Each row is a point. Each copy is the shape, with its points in the same order, turned, moved and blurred by noise. Is it also mirrored, or only turned?
(in the rows, 128 means zero)

Shape (7 x 3):
[[ 80  99 160]
 [177 159 185]
 [190 102 139]
 [ 77 165 149]
 [109 193 120]
 [ 98 108 145]
 [153 144 152]]
Copy 1:
[[141 108 193]
 [120  80  89]
 [172 125  95]
 [ 74 110 172]
 [ 59 141 130]
 [134 122 178]
 [114 124 109]]
Copy 1 is: mirrored
Copy 2 (7 x 3):
[[ 97 102 174]
 [152  62  79]
 [103 114  68]
 [162 109 174]
 [199 134 143]
 [107 119 155]
 [141 101 102]]
Copy 2 is: only turned

Shape:
[[156 140 149 135]
 [121  89  98  87]
 [216 110 139 117]
 [112  84  86 127]
 [ 94 230 117 179]
 [109 112 113 164]
 [170 141 135 141]
 [149 100 151 117]]
Copy 1:
[[112  84 126 132]
 [164 152  98 106]
 [160  45  91 140]
 [172 149 140 107]
 [ 47 138 192 187]
 [133 125 169 111]
 [125  78 129 145]
 [134  90 109  98]]
Copy 1 is: mirrored
Copy 2, 8 rows:
[[104 123 149  96]
 [159  74 127 153]
 [ 70  78 189 115]
 [153 102 150 179]
 [100 209  62 114]
 [140 151 148 157]
 [ 86 125 148 115]
 [132  97 171 110]]
Copy 2 is: mirrored
Copy 3 (8 x 4):
[[108  92 101 142]
 [121 159 133  88]
 [ 51  88  92 112]
 [149 135 129  74]
 [204 101  45 193]
 [170 100 116 110]
 [104  86  84 139]
 [102 101 133 120]]
Copy 3 is: mirrored

Shape, 8 rows:
[[ 68 126 169 110]
 [154 117  89 125]
 [105 108 158 193]
 [152 123  63 135]
 [104  92 192 128]
 [119 148 202 136]
 [133 104  69 155]
 [105 120 135 167]]
Copy 1:
[[128  71  91 170]
 [146 157 161 137]
 [196  65 138 126]
 [164 175 172 151]
 [123  51 118 126]
 [146  78  74 106]
 [176 147 183 158]
 [181  93 133 145]]
Copy 1 is: mirrored
Copy 2 (8 x 4):
[[142  97 202 143]
 [118 137  93 116]
 [212 141 145 126]
 [115 123  69 129]
 [160 132 205 101]
 [152 171 201 144]
 [146 121  68 115]
 [177 123 139 133]]
Copy 2 is: only turned
Copy 3:
[[ 58 132 129  97]
 [168 109 115 131]
 [114 203 114 111]
 [191 107 118 115]
 [ 64 158  97 138]
 [ 67 166 156 149]
 [181 130 103 104]
 [124 168 123 104]]
Copy 3 is: only turned
Copy 4:
[[ 84 162  88 104]
 [145  84 148 152]
 [140 176  93 178]
 [157  87 177 154]
 [ 91 145  62 147]
 [134 147  55 115]
 [149 120 177 172]
 [138 153 112 153]]
Copy 4 is: mirrored

Shape (11 x 6):
[[147 149 100  86  79 132]
 [100 201 168 102 131  99]
 [124 108 138 108 121  86]
 [166  97  26  84 109 210]
 [158 168  79 106 158 126]
 [ 65 105  98 179 105 126]
 [123 116 139  99 120 124]
 [117  95 130 177 123 114]
 [100 133 128 135 167 103]
 [ 78 118  54 161 153  87]
 [150 167 109 122 142 139]]
Copy 1:
[[147 140 194 107 134 143]
 [169 181 148 195 105 132]
 [143 121 113 143 133 158]
 [ 70 146 198  10 135 126]
 [ 88 175 172 135 160 121]
 [ 71 102 139 146  47 161]
 [141 134 127 120 120 136]
 [ 87  83 123 155  99 128]
 [ 95 157 107 169 111 137]
 [ 28 136 135 160 101 188]
 [103 153 171 143 140 112]]
Copy 1 is: only turned
Copy 2 (11 x 6):
[[139 106 118 161 160  70]
 [149  44 158 114  88  84]
 [145  93 124  97 148 122]
 [124 197  51 210 146  79]
 [109 142 118 122 106  57]
 [101  61  51 131 119 166]
 [160 108 123 132 137 121]
 [ 97  95 107 115 133 168]
 [129  98 111  85  90 128]
 [ 86  98  37  71 107 118]
 [109 120 138 140 103  87]]
Copy 2 is: only turned
Copy 3:
[[108 121 143 192 150 120]
 [155 146 116 128 127  42]
 [116 169 108 138 106 130]
 [104  86 214 181 172 209]
 [119 131 206 149 112 106]
 [ 65 145 119  74 174 140]
 [135 138 118 140 125 136]
 [ 73 133 111  86 111 145]
 [126 161 147  85 114 111]
 [ 66 192 178  80 151 129]
 [119 109 174 136 117 101]]
Copy 3 is: mirrored

Shape:
[[174 105 102  40 102 203 157 208]
 [118 172 105 176  95 140 184 160]
 [149 120  64  44 107 171 193 197]
 [118 132  91 148 162 161 134 188]
 [115 136 152 116 146 177  98 127]
 [129 108 127 130 111 157 116 155]
 [121 109 129 161 154 180 144 105]
 [176 157  71 194 124 158 174 168]
 [134 127 131 122 131 173 136 105]
 [ 81  95 114 118  62 138  87 100]
 [ 99 142 107 129 128 159 112  92]
 [139  96 146 123 168 130 129  89]
 [134 138 123  95 173 160  30  85]
 [ 87 115  81 139  98 176  96  77]]
Copy 1, 14 rows:
[[111 193 119 224 178  83  53 149]
 [157 124 199 140 160  89 150  86]
 [147 213 123 193 201 102  72 115]
 [109 167 166 184 106 137 136  81]
 [ 97  85 118 174 102 131  97 112]
 [113 129 151 157 120 125 108 145]
 [155 115 132 162  71 112 129 110]
 [133 173 182 148 124  62 180  88]
 [132 108 113 154 108 100 112 122]
 [123 101 151  83 119 149  61 161]
 [122 100 116 111 101 134 103  98]
 [147 105  84 153  89 147 143 146]
 [ 48  93  58 130  79 147 107 113]
 [130 114 130  77  75 123  74 109]]
Copy 1 is: only turned
Copy 2:
[[189  57  97 210 185 103  87 143]
 [111 101 146 149  51 118 112 105]
 [204  66 110 193 134 138  58 156]
 [134  82 120 117 139 132  94  74]
 [117 100  92  93 149 102 161 131]
 [116 122 103 144 141 110 118 112]
 [101 111  93 122 125 159 167  99]
 [106  91 181 171  99 158 126  78]
 [122 112  89 117 127 129 165 147]
 [ 88 177  66 115 128 114  96 175]
 [ 99 116 100  87 119 150 135 158]
 [149 150  93 104 143 138 181 133]
 [104 114 108  51 219 137 156 173]
 [ 61 125  83 106 125 150 110 168]]
Copy 2 is: mirrored
Copy 3, 14 rows:
[[145 234 163 108  70  74 142 202]
 [122 171 135 201 123 101 150  73]
 [ 95 229 187 126  68  84 118 159]
 [135 175 170 151  85 158 185 116]
 [172 119 148 113 108 126 148 129]
 [135 151 116 144 105 120 166 153]
 [150 130 105 110  99 122 189  78]
 [146 231 108 192  99 141 156  74]
 [150 134 120 108 100 104 138 113]
 [108  85  99 150  77 110 121 163]
 [136 104 127 125  91 136 127 102]
 [126 122 105  74 139 151 154 112]
 [194  91 130  90  97 195 106 146]
 [131  75  96 139  40 125 141 111]]
Copy 3 is: only turned

Shape (15 x 9):
[[122 174 109 103 147 121  92 172  90]
 [129 187 164 150  97 161 165 169  66]
 [120  55 122 135 160 101 157 184  95]
 [137 209 165 121  94 220  74 111 164]
 [ 96 167 127 148 168 133  64 124 182]
 [116  93 225 144 114 125 176 101 158]
 [142 117  85 133 150 154 148 107 159]
 [154 121 145 131 147 118 122 165 141]
 [ 98 107 159 186 161 141 167 125 104]
 [149 108 161 166 142 125 127 127 157]
 [107  90 165 136 118 111 200 155 156]
 [132 166  46 136 101  46 108 110 151]
 [167 103 153 130  94 143  56  94 139]
 [112 123  85 126  84 126 102 126  94]
 [ 96 114  95 199 162 139 103 187 118]]
Copy 1, 15 rows:
[[142 129 199 131 168 110 175 151 115]
 [131 135 147 119  90 163 129 171  45]
 [ 99  86 165 123 110 188 167 145 193]
 [133 191  80 109 173  70 116 195  67]
 [128 188 130 164 214 120 137 158 160]
 [ 64 142  80 177  83 159  83 173 142]
 [156 145 112 108 136 134 112 127 187]
 [109 146 135 138 118 128 170 144 159]
 [133 122 119 169 112 209 116 173 147]
 [112 149  89 165 131 157 145 137 155]
 [ 58 141 134 135  81 180 102 137 162]
 [122 130 166 143 205 127 116  33 140]
 [ 99 107  52 137 175  92 163 148 128]
 [121  88 130  94 189 139 126 115 114]
 [138 150 151 123 177 217 184 154 147]]
Copy 1 is: only turned
Copy 2 (15 x 9):
[[111 171 119  87 157 180  77 143 157]
 [157 186 117  42  67 127  80 146 153]
 [142 140  99 139 163  83 106 215 134]
 [123 187 193 110  72 160 100  34 183]
 [154 159 128 174 152 190 107  75 155]
 [205 164 159 124 109  60 159 112  97]
 [110 107 126 161 105 130  96 119 111]
 [124 184 116 138 146 108 105 128 132]
 [201 143 119 141  87 123 113 176 120]
 [149 177 121 161 113 107 137 123 115]
 [182 132 102 115 134  50 123 134 116]
 [ 87 111  52 105 158 191 155  92 101]
 [ 88 184 175 146 117 139 182 113 142]
 [ 97 116 120  91 121 155 147 146 164]
 [156 149  74 167 119 160  99 174 188]]
Copy 2 is: only turned
Copy 3:
[[170 144 140 182  95 166 105 123 145]
 [ 93  96 154 185 117 179  86 167  97]
 [141 140  71 200 148  91 163 116 106]
 [102  40 179  93  92 196  76  78 170]
 [183  95 134  77 107 140 127 113 178]
 [ 66 102 102  86 197 142 142 103  83]
 [ 97 109 117 126  86  84 144 108 156]
 [139 107 149 148 136 119 149  97 120]
 [114  91  73 125 125 124 129 160  81]
 [126  91 130 110 145 101 140 102  98]
 [ 80 117 105 149 189 107 164 140 126]
 [157 183 161 118 111  53  78 139 195]
 [136  90 135 110 131 118  69  33 123]
 [122 129 108 176 116 109  54 111 158]
 [191  68  89 169 110  96 129 161 133]]
Copy 3 is: mirrored

Shape:
[[149  90 149 161 110 105 165 120 138 103  67]
 [142 169 141 104 111 144 133 166 128  77 115]
 [111 140 129  55 109 123 119  91 148 151 112]
 [100  97 102  77  78 176 151 140 145  94 127]
 [197 130  70 142 109 128 128 102 114 139 105]
 [107  93 118 130 136 158 125 133 168 117  82]
 [134 172 164 156 115 114 167 147 117 165 100]
 [125 116 103 122  64 145  62 214 174 119 117]
 [ 79 101 157  89 172  89  69 147  94  92  87]
 [113 168  80 171 140 113 133 231 204 168  67]
 [136 109 150  51 130 153 122 143 136 110  71]
 [ 94 151 156 121 148 184  83  95 118 152  77]
 [151 125 174  46 128  99 126  83 141  95 198]
 [150  58 115 175 111 171 152 158 126 151 137]]
Copy 1:
[[162 124 164  91 162 132 100 154 121 111  94]
 [ 97 129  84 119 112 137 156 165  93 120  96]
 [136  89 138 162 102 147 164 138 136 196  94]
 [137 149  93 152  86 146 105 199 140 172 118]
 [124 188 139 138 155 143 134  84 130 147  93]
 [142 104 112 140 126 140  92 155 174 124  79]
 [129  88 153 135 133 140 142 107  85  91 144]
 [ 61 147 130 157  52 180 105 168 149  97  62]
 [105  52 119  87  71  74 112 132 129 155  40]
 [ 74 100 142 230 140 132  94 139 124  32  74]
 [132  87  92 127 113 165 110 160 105 178  55]
 [168  66  84 133  84 147 147  88 161 125  90]
 [ 74  99 127  76 126 139 186 167 142 233 132]
 [116 151 132 118 126 162  46 122 159 120 149]]
Copy 1 is: only turned
Copy 2 (14 x 11):
[[ 66 152 180 115 123 202 110 154 139 135 149]
 [115 135 128 119  84 164 165 140 170 133  75]
 [135  77 149 105 162 127 124 174 176 103 116]
 [164 145 139  65 101 131 110 123 163  91 130]
 [ 96  77 111 106 138 214 148 137  96 114 145]
 [ 99 130 140 109  95 149  69 159 138  92 134]
 [ 63 131 132  97 135 156 131 174 135 198  87]
 [106 174  57 105  81 109 159 189 145  68 150]
 [163 132 155 210  98 145 105 198 179 147 134]
 [ 31 163  28 118 114 152  76 195 154 134  99]
 [159 118 167 108 104 157 118 197 158  94  88]
 [110  54 161 126  76 106  96 182 131 145 118]
 [157 124 186 161 191 124 178 111 158 100  97]
 [110 170 119  83 112 154 104 133  53 136 143]]
Copy 2 is: mirrored
Copy 3 (14 x 11):
[[160 141 141 131  94 111 178 115 146  94 103]
 [142 131 109 173 107 178 162 159 152 159 145]
 [191  86  68 106 171 140 136 143 173 151 140]
 [139 108 116 104 124 168 163 153 177 114 211]
 [156 177 141 111 164 127 174 104  99 161 140]
 [140 125 124  75 108 169 150 136 164 111 118]
 [121 102 102 175 147 132 178 129 117 119  79]
 [ 99 114 185 114 138 160 133 185 199 188 137]
 [196  92 129 134  76 171  47 138 150 133 110]
 [ 48 126 152 119 157 194 156  89 197 150  48]
 [192  72 112 105  98 171 162 127 165 164 151]
 [192  96  99  90 145 198 145 175 112 128  84]
 [182 121  23 136  95  85 112 171 150 173 176]
 [ 81 125 155  79 111 123 166 141  91 112 144]]
Copy 3 is: mirrored
